Each row of a before or after table is a point. The points were changed in one or more steps. Then noise was added and the rows were shuffled. The steps act on columns, c1 being the first. What was done? A step turns or swaps two columns, mirrors them in a line or flattens them onto one, adds a multiple of one to another, or multiplies or shifts one. Angles are multiples of 10 degrees, from the lower column toward the higher: turns from -170 to 170, lines from 10 to 170 but not 90. Use the fewest steps. Two steps may share a column if one is a turn and the other turns, adds or multiplies; they go together, in the order done. Otherwise the lowest column goes first.

Before, 12 rows:
[[ 14 -41   2]
 [ 33  31   6]
 [ 32  19   4]
 [ 17 -48 -29]
 [ 49 -24 -21]
 [-50 -43  11]
 [  5  16   4]
 [-33  -3  -4]
 [-20 -21 -31]
 [-30  13  55]
 [-43 -65 -13]
 [-39 -27 -54]]
After, 12 rows:
[[-20 -59 -55]
 [ 45 -26  30]
 [ 18 -22 -83]
 [-21   0 -36]
 [ 11  29  39]
 [-58   9  17]
 [ 17  19  36]
 [  5 -41  21]
 [ 10 -23 -49]
 [-43 -40 -43]
 [  2  19   6]
 [ 36 -50  -5]]
Steps: turn c1 and c3 by 50 degrees; multiply c3 by 1.3

Before:
[[-27 -11  31   3  42 -11 -29  22]
 [ 19   6  12 -26  -1  10 -25   9]
 [ 49 -25  40   8  -6  10 -20 -68]
 [-16  -3  48  57  -5  -7 -39   4]
 [ 13  23 -23 -20 -42   8   8  28]
 [-24 -12   0  15 -13 -38 -19  -9]
 [ -8 -25 -13  31  -1  59   5 -22]
 [-58   5  36  15  22  31  28  21]
 [-10 -11 -18  21   0  23 -26 -52]
 [ 49 -24  26 -24  14 -40  26   2]
 [-23  26 -23  31  34  19  -6 -10]]
After:
[[-25  18  -1  15   7 -61 -20 -26]
 [ -9  59 -18  23   5  36 -27  -7]
 [ 35  83  39   7 -36  15 -20 -38]
 [  4 -12 -24  31  42  29  -7  64]
 [ 46  18  27 -23 -21 -63  28 -57]
 [-13  -1  45  58   7 -10 -40  -9]
 [-30 -25  36  15  55  51  31   3]
 [-15 -45 -25 -20 -41  13   7  43]
 [ 15 -13  11 -26 -11  16 -23  10]
 [  7 -12  30   5  51 -17 -30 -34]
 [ -7  41 -14  30   7  94   7 -52]]
Steps: turn c1 and c5 by -40 degrees; multiply c2 by 2.5; turn c2 and c8 by 110 degrees; multiply c6 by 1.6

Before (14 x 11):
[[ -5  15  -5  38 -38  11   7 -49 -13 -10  36]
 [ 16   8  29   0 -12 -32   1 -49 -54 -16  23]
 [ 34 -35   3 -28  -9  33  13 -61 -16  -4 -23]
 [-37  -5  30   4  31  17 -61   2  12  13  29]
 [ -2  -2  61 -77  55  -4  -9  20  41 -17 -11]
 [-45 -23  42  -7  52  14 -42  17 -35 -25 -22]
 [ 16 -14  61  10 -27  -8  35  34   3  42  53]
 [ -3   5 -34  -2   3 -38 -17 -11  -2 -48 -13]
 [  5 -24  26  23 -32  22 -70 -55   9 -21 -37]
 [-27 -73  60 -11  21  -6   4 -14 -41   0  33]
 [ 10 -12  21  19  -5 -29  58 -72   5  18 -79]
 [ 11 -43  42 -30  40 -20   9 -14 -17   5  87]
 [-34  -3  31 -17 -43   3 -19 -31  16  12 -24]
 [ 11 -11 -33 -24   5 -14 -49  17 -41  29 -47]]
After, 14 rows:
[[ -6   8 -34 -10 -86   5  36 -52  16 -21 -10]
 [  8 -16 -26  24 -80  12 -22 -44 -18 -17  75]
 [ 31 -16  29   1 -67  11 -25 -58   9  -4  -7]
 [-22 -90  -1  68  14  -4  34 -20  32 -14 -11]
 [-43 -44   0  50  68   9 -15  18  22 -43  44]
 [-32 -22  -4  24  36  10  43   5   0  16  52]
 [ 14  -9  33 -25  23  -4 -37  13  42  18  56]
 [ 13  19 -10  32 -52 -11  23 -51  49 -36 -11]
 [  8 -36  31  44  32 -11  87 -17  19   4 -25]
 [ 11  -8 -18  16 -77  -8 -88 -81  -2  22 -42]
 [ -2   0  68  72  71  -5 -12  19 -43   6  17]
 [ -8  -1   8 -31  -3 -15 -10  -6 -11 -47  16]
 [-38 -22  13  39 -75  -8 -23 -33 -15   6  22]
 [ 14  -2 -23  57   9  -3  45  31   8  47 -44]]
Steps: add 0.5 times c1 to c2; turn c3 and c4 by 100 degrees; add 1 times c8 to c5; multiply c6 by 0.4; turn c7 and c11 by -100 degrees; mirror c9 and c10 in the line at 80 degrees

Before (11 x 18):
[[ 16  62 -31 -83 -39  53  -5  -7  -7 -50 -47  29 -26  -3  -4   8  49 -50]
 [-46 -49 -58  17 -23   6   1  11  25   0  -1  -3 -56 -17  30 -32 -50  -8]
 [ -2   0 -59  24 -70 -19  32 -18  40 -18  30  13  39  25  31  -4  -1 -38]
 [-12 -44  12  12 -59 -67  36  13 -24 -19 -52  22  -5  57  15 -11 -55 -43]
 [-14  16 -19 -32  23  -7 -50  56  40  20 -10   2 -45 -23 -32 -21 -20 -13]
 [  3 -18 -23  22 -47  -6   0 -29  26 -15 -24 -38 -11  -8  36 -21 -18 -27]
 [-21  -1 -40 -76  46 -29 -62  38  27  26  22  -4 -62 -55  17 -12   5   7]
 [ 17  26  -2 -25 -37  11 -20 -27 -51 -64 -19  46  27  37 -16  19  -1 -76]
 [ 67  33 -38 -64  33  38 -24   9   3 -11 -17  50  -6  -3  -2  12  41 -68]
 [-19 -12  14 -25 -52  -3  37 -35 -54   4 -42   5 -15  56 -32  -3 -21 -65]
 [-18 -27 -46  -1 -29 -19  23  23   0 -27  14 -41  -3  15  15 -63 -21  -8]]
After, 11 rows:
[[  5  32  -9  35 -36 -30   7  14 -50 -65 -17  47 -13  -1 -14  69   1 -81]
 [-15  -8  10  45 -54  21  50  23 -56   2 -42   7   4  41 -28  43 -24 -67]
 [  9 -19 -24 -22 -47   6  -2  40  24 -14 -23 -45  10  -3  36  25 -14 -32]
 [-33  65 -33  78 -34 -30  -5 -24  -7 -51 -42  29  45  -5  -4  60  47 -61]
 [ 11   0 -42  51  46  64 -65 -58  27  25  21  -6  41 -56  17  35   6   8]
 [ 12  32 -37  56  33 -61 -13 -32   3 -13 -19  49  46 -11   2  64  41 -63]
 [ -5  18 -17  23  30  35 -43 -69  39  19  -7   3  29 -34 -29  32 -24 -14]
 [-30 -50 -59 -29 -20  56  -7   1  27   4  -1  -3  33 -10  27  18 -49  -4]
 [  2 -23 -45 -13 -25  27  19 -24  -1 -27  15 -43  -9  22  16 -15 -24  -5]
 [ 48 -46  14 -22 -58  49  54  -6 -17 -20 -50  25 -20  39  13  39 -56 -42]
 [ 10   5 -62 -27 -75  -7  36  30  42 -15  29  12 -38  29  28  46  -3 -37]]
Steps: turn c1 and c6 by 50 degrees; turn c6 and c13 by 150 degrees; add 0.3 times c15 to c4; turn c4 and c8 by 160 degrees; flatten c7 and c14 onto the line at 40 degrees; shift c16 by 50

Before (14 x 32):
[[ -9   1  -6 -17  22 -56   4  -3 -26 -57 -15  -7  33  13  58   0  -9  47
   -1   0 -20  24 -23 -35 -25  -7 -20  -1  39  37 -27 -22]
 [-17  17 -22  -5  16 -29 -49 -22  -6   8 -24  45 -20  18  18  -7 -25 -12
   -9 -65  31 -31   9  -2  32  18  26 -29  10 -25  14 -60]
 [ 28  -5  55  12 -46  20   3  10 -16  -9 -34   7  57  29  22 -10  13 -18
    6 -30  49  -1  63 -46 -44 -49 -35 -13  46  21 -14  -5]
 [  1  40  45   0  -3  24  77  18 -14  20 -51  21  23   3   7 -34 -11  27
   19 -29 -44  12 -23  17 -84  32  -1   1 -18  25  -1 -32]
 [ -9 -18 -25  17 -13  23   3  -4  46  17  14  23  35  17  -5  21 -15  49
    1 -40  24  33  14 -14 -10  -3  35  12  -7  20 -28 -30]
 [-23   1  -5  17  38 -33  -1  -5 -30 -42  -2  56  15 -17  58  17 -17  -1
  -11 -24 -11  29  56 -18 -24  19 -34  -5   9   9  -9 -24]
 [-19 -56  -5 -35  36 -27 -12   8  -7 -48  -2  53  42 -31  11  -6   5  42
   -6 -19   2 -39  20  25 -38  20   0 -20  40  11  -2 -87]
 [-12  28  33 -25   0  17   3 -21  28  -6  -4  40  44  33  29 -47 -28   5
    8 -37  -7 -57 -38 -15 -27   8  -2   7  -5  13   4 -14]
 [ 35  40 -21 -39 -18   3  17 -30  -9  25 -28  15  16 -15  30 -42 -12  17
  -59 -17  -4   7  48 -27  20   0  -7 -35   6  55  -2 -59]
 [ 13  28  30 -20  47  -8 -39  -1  -5  20 -25 -20  27  32  67   7  41  40
  -24 -39 -12  25 -18  14  -1   8  16 -22  62  30  11  21]
 [ 20 -21  -5 -20  13 -18  42  18  10  -4 -39   9  59  -4  36   5  26  13
    0 -23 -19   2 -25  27   5  17  25 -15 -49 -22  10 -16]
 [ -2  -1 -65 -24 -11 -21  -8  30 -63 -26  -3 -26   6 -28 -14 -34  30  -2
  -13  14   7  12 -20  12   4  16 -40   8  54   4 -55 -47]
 [ 12 -40 -15  24  10 -38  -6 -32   7 -12 -35  91  13 -31  13  26 -15  -6
  -11  31  -9 -26  27   8 -32  46  31  -6  25 -27 -16 -75]
 [ 19 -18   0  19 -22  29   8 -12  17 -47  45  37 -11  -6   0 -11 -18  44
   43 -64   6  22 -64 -48  -4 -36 -35 -35   3 -37  -8 -11]]
After, 14 rows:
[[ 34 -11 -19  40 -18   5  18 -31 -10  26  59  14  15 -15  30 -40 -12  21
  -59 -14  -5   8   2   0  20   1  -3 -35 -40  58  -2 -82]
 [ 11  49  30  -3  43  -6 -42  -1  -4  20  -3 -23  26  32  64   7  40  42
  -25 -38 -12  25  33 -19  -1   6  18 -22 -60  30  11 -22]
 [-18  59  -3  -4  38 -26  -9   5  -7 -47  18  49  44 -30  12  -7   5  42
   -7 -20   2 -39 -12 -33 -38  20   1 -16  28   8  -3 -95]
 [-23  11  -5   3  38 -34  -3  -5 -29 -44  49  56  13 -14  57  15 -17   0
  -10 -24 -11  30 -24  18 -24  18 -35  -4 -12  10  -9 -64]
 [-10 -13  32  23  -1  18   2 -23  29  -5 -29  41  43  32  28 -46 -28   6
    8 -39  -8 -57  22  -5 -27  12   1   6 -26  13   8 -37]
 [  2  -8  45 -13  -2  23  78  17  -9  20   1  24  20   0   7 -34 -12  25
   20 -28 -45  13  56 -13 -84  35  -1   2 -42  23  -1 -36]
 [-17 -20 -21   3  17 -30 -49 -18  -7   8  18  46 -17  16  17  -6 -21 -13
   -8 -67  30 -33  16   0  31  21  25 -28 -10 -25  13 -76]
 [ -8  46  -9  35  22 -58   5  -5 -28 -58 -12  -5  32  15  60  -2 -10  47
    0   0 -16  25  23  14 -23  -7 -18  -2 -27  40 -28 -60]
 [ 27  13  54  32 -50  20   3  10 -15  -6  71   9  57  30  24 -10  13 -19
    6 -32  48  -2  -2  36 -43 -47 -32 -16  -2  21 -16 -25]
 [ -1  44 -67   3 -12 -22  -6  27 -67 -25 -17 -25   7 -27 -11 -32  28   1
  -13  15   6  14  13 -19   4  18 -39  10 -22   5 -53 -42]
 [ -8 -12 -24   2 -14  25   4  -3  47  19   7  25  35  17  -5  19 -13  51
    1 -38  25  31 -20  15 -10  -3  32  11  30  20 -28 -25]
 [ 16   9  -1  25 -21  24   5 -11  16 -48 -74  36  -7  -6  -1 -14 -18  42
   46 -65   3  23  -7  41  -3 -38 -34 -32  18 -37 -10 -10]
 [ 23 -21  -6  -9  14 -16  44  18   6  -5  -1  12  58  -5  35   1  26  15
   -2 -21 -17   4  44 -27   4  17  28 -16  37 -18  12 -41]
 [ 13  44 -15 -13  10 -39  -8 -32   7 -13  39  91  15 -31   9  25 -17  -3
  -12  32 -10 -26  17   7 -32  48  28  -7  18 -28 -13 -82]]
Steps: add -0.7 times c21 to c29; turn c2 and c29 by -120 degrees; multiply c4 by 0.7; turn c4 and c24 by 130 degrees; turn c11 and c23 by -120 degrees; add -0.7 times c15 to c32

Before (11 x 64):
[[ -7   4  27  -2 -20  23  -2  14   3   1  17 -24 -19  20 -13   7   2  -1
  -14  -9 -26  -4 -14 -12  12  21   5  45  12   1  26  19 -25 -10  -4  14
   -8  -7  21   6   1   9 -13  -7  -3 -23  13   9  -7   3   1 -13   7  18
  -13  12  10   1  -1  -6  17   0  -5 -10]
 [-12  19  -7  -2 -12  14  -3  17  10 -16   3 -10  18  11   5  10  -8 -15
   -2   0  -8  27   3 -16   8  15   0  30  -2   9  20  19 -16   2 -10  29
  -10   2  22   8 -13  -1  -9  -1  15 -11   9  -1 -20   3  -8   0  -7  12
  -21  17  11  -1 -13  11   8  -9 -14   3]
 [ -7  -5  19 -12 -20  -9  32 -13  -1 -13 -14   8  -7 -13  -9  11  -4  41
  -30 -25  34  41 -15  21  18   6   5 -19  12 -19  -1  10   0  28   7 -28
   15  46  18  -3 -40  39  15   9 -30   6  18  13   8   1 -28  15  34  12
   33 -22 -19 -13  12 -35 -13  11 -23  -5]
 [ -6  -6  25   0   7  20 -16  11 -13   7   0  -9   7  -7 -11   7 -10   4
  -11  21 -26   7  -2 -41 -11  11   4  27   2  18   5  16 -20  -3 -13  -6
   12 -20  -4   3   6  -2 -14  11  21 -30  21 -10  -5  14  -3  -4  -2  13
  -11  25   7  -3  -2  -2  -1   8 -11  -1]
 [ 10  22  18  -9 -20  20  -7   7   6   0  13 -21   1  14 -13  28  16  -6
   -4  13 -13 -20 -21 -38   7  11   5  22  -4   1  -4  20  -9 -14  -6  16
    5  -5  16  20 -13   4 -26 -20   1 -17  -3  -4   2  32  -8 -17 -11  16
  -27  23  21   3  -5  14   6  -7 -14   8]
 [-12  10   6   9   1  22 -29  15  -2 -14  10 -11   3  17 -10  12   0  16
   -2   8 -17   0   5  -9  -5  -4  -5  37  27  -4  24  22 -16   0  21  12
    7   3  19  12  -8  10 -14 -15   2  -4  24 -11 -16  19 -10  -1 -14  19
  -24  27  -1   9 -15  14   7   1   6   6]
 [-18   2  19   7 -28   4 -17  -1   3   4  -6  -1  11   4  -5  10  -4   5
  -11  16   5 -16  -6 -22   3  25  -6  38 -14  12  16  21 -23   3 -15  11
   -3  -4   3  24 -10   2  -4 -31  18   9   7   0 -14   4 -16  10  -3  14
  -18  12   7  15 -11 -16  27   4   4   3]
 [-24   5  20  -4 -15  13  -3  14  -3 -32 -11 -21  18  15   3 -21   1  -5
   -6  10 -23 -12 -10 -16 -13   3   0  21  33  13  18  20 -10  -4  -8   2
    4 -16   7  -6 -13  -2 -23 -12   8 -22  11  -9 -13  29   8   8  -6  19
  -10  34  13   5  -4   8  -2  -2  -3 -29]
 [ 15 -28 -21 -52  17  -3   1 -12  42  18 -13   6 -13  -2   8  11 -21  18
  -29 -10 -21 -15  41   2  12 -18  44  -6  -6  15 -14 -20   4  10   0  -6
  -21  34  -7 -25   8  -2  -2  -1  -9  -9 -35  10  30 -14   1  23  -2  34
  -10  -9 -10 -12 -22   3   7  22   9 -14]
 [ 19 -34  -4 -62  19 -14   0 -21  34  19 -31  11 -28   4  -1   2 -18  18
  -10 -24 -10  -8  42  -8  -5 -15  23   8 -17  -8 -22 -46 -15  20   7  12
  -37  42  -4 -24  19  15 -22  -9  20  -1 -20   1  16 -27  -2  31  -5  35
   -3   6 -13  -9 -20   1 -21   2   6 -21]
 [  1  -5  23  -3 -13  -8  23 -15 -16 -15 -24  11 -14 -18   8  22 -10  20
  -26  -3  20  16 -27   3  44   5  -8 -19  -5 -11  21 -10  19  27  -6 -32
    0  44  18  -9 -10  51  28   2 -26 -19  13  -9   3 -18 -37   3  21  -4
   30 -17 -19  12   0 -51 -31  31  -9  -3]]
After (11 x 64):
[[ 20 -32  -5 -63  20 -13  -2 -22  -6  19  16  10 -26   4  -1   2 -18  19
   -9 -24 -11  -8  43  -7  -6 -14  23   9 -17  -6 -22 -46 -13 -33 -18  12
  -33  41  -4 -22  16  15 -30  12  21  -1 -60   1  17 -28  -1  29  -4  36
   -3   6 -15 -10 -18   1 -22   2  -8 -21]
 [-18   3  22   6 -27   4 -16  -1  14   4   2  -2  12   5  -4  10  -3   4
  -12  16   5 -16  -6 -22   2  25  -8  39 -13  13  16  21 -22  -7 -13  10
    7  -3   3  26 -10   2 -26 -20  20  11  12  -1 -15   4 -16   8  -2  14
  -18  12   9  15  -9 -15  28   3  -1   3]
 [-12  11   6  10   2  22 -30  15  34 -13 -11 -12   4  19 -10  14  -1  15
   -1  10 -18   0   4  -9  -6  -6  -6  37  26  -4  23  23 -15   3  20  11
   -8   1  19  12  -8   8 -25   0   2  -3  48 -10 -16  19  -8  -1 -14  18
  -23  27   1   9 -15  14   7   1  -1   5]
 [ -2  -5  24  -5 -12  -8  22 -15   8 -13  22  10 -14 -18   8  21  -9  20
  -26  -3  19  15 -27   3  44   4  -9 -19  -4 -13  21  -9  18 -22  -6 -32
    4  43  16  -9  -9  51  28 -21 -27 -21  36  -8   2 -18 -37   3  21  -4
   30 -15 -20  13   0 -52 -33  32 -22  -3]
 [ 11  22  17 -10 -21  21  -7   8   0  -1   2 -21   1  15 -13  29  15  -7
   -6  12 -12 -20 -19 -38   7  13   4  20  -3   1  -3  19 -11  22  -1  16
    7  -6  16  21 -12   3 -39   6   5 -17  -8  -4   1  33  -7 -17 -11  15
  -28  23  21   5  -5  14   7  -5   7   9]
 [-23   6  19  -4 -15  14  -1  12  16 -32   8 -22  18  14   4 -22   1  -4
   -6   9 -22 -12 -10 -17 -12   3  -1  23  33  13  18  22  -9  -2  -1   2
    9 -15   7  -6 -14  -3 -31  10  10 -22  23  -8 -12  28   7   7  -6  20
   -9  34  13   5  -3   8  -2  -1   6 -28]
 [ -4  -6  26   2   8  21 -17  10  24   6   9  -8   7  -6 -11   8 -11   3
  -12  20 -27   7  -2 -41 -12  12   4  27   0  17   5  15 -20   8   0  -5
   18 -20  -4   3   6  -3  -8  19  20 -30  49  -9  -4  14  -3  -4  -4  12
  -11  25   7  -3  -3  -2  -1   9   1   0]
 [ -7   5  26  -2 -21  24  -2  15  22   2  -7 -24 -17  20 -13   6   1  -2
  -16 -10 -25  -5 -13 -13  12  20   5  44  11   1  27  20 -26  20  -9  13
   -5  -8  20   7   0   9 -17   8  -1 -23  22   7  -8   2   2 -13   9  20
  -12  12   9   0   0  -4  18   1   4 -10]
 [ -7  -7  19 -12 -19  -8  31 -14  29 -12  27   8  -6 -14 -10  12  -3  42
  -31 -24  35  40 -16  21  18   5   6 -18  11 -18  -1   9  -2  -5  14 -27
    6  47  19  -2 -39  40  21  -5 -31   7  37  13   9   3 -27  15  35  12
   34 -23 -19 -13  12 -32 -15  12 -28  -3]
 [-13  19  -8  -1 -14  15  -3  16  21 -18   9 -11  18  10   4   9  -8 -15
   -1  -1  -7  27   5 -14   8  13   0  31  -2   8  21  19 -17  12 -15  27
   -2   3  22   8 -14  -1  -9   7  15 -12   9  -3 -22   2  -9   1  -8  12
  -22  18  12  -2 -12  12   7  -9  -6   2]
 [ 14 -28 -22 -51  16  -4   0 -12 -25  17   0   8 -14  -2   7   8 -21  19
  -30 -11 -22 -15  40   3  14 -18  43  -6  -6  16 -14 -20   4 -18 -14  -6
  -16  35  -6 -26   8  -3  -2   0  -9  -9 -94   9  29 -15   1  23  -4  34
   -9 -11  -9 -11 -22   2   6  22  -3 -13]]
Steps: multiply c47 by 2.5; turn c9 and c47 by -40 degrees; turn c11 and c63 by 130 degrees; turn c34 and c63 by -110 degrees; turn c35 and c37 by -40 degrees; multiply c43 by 1.3; turn c43 and c44 by -40 degrees
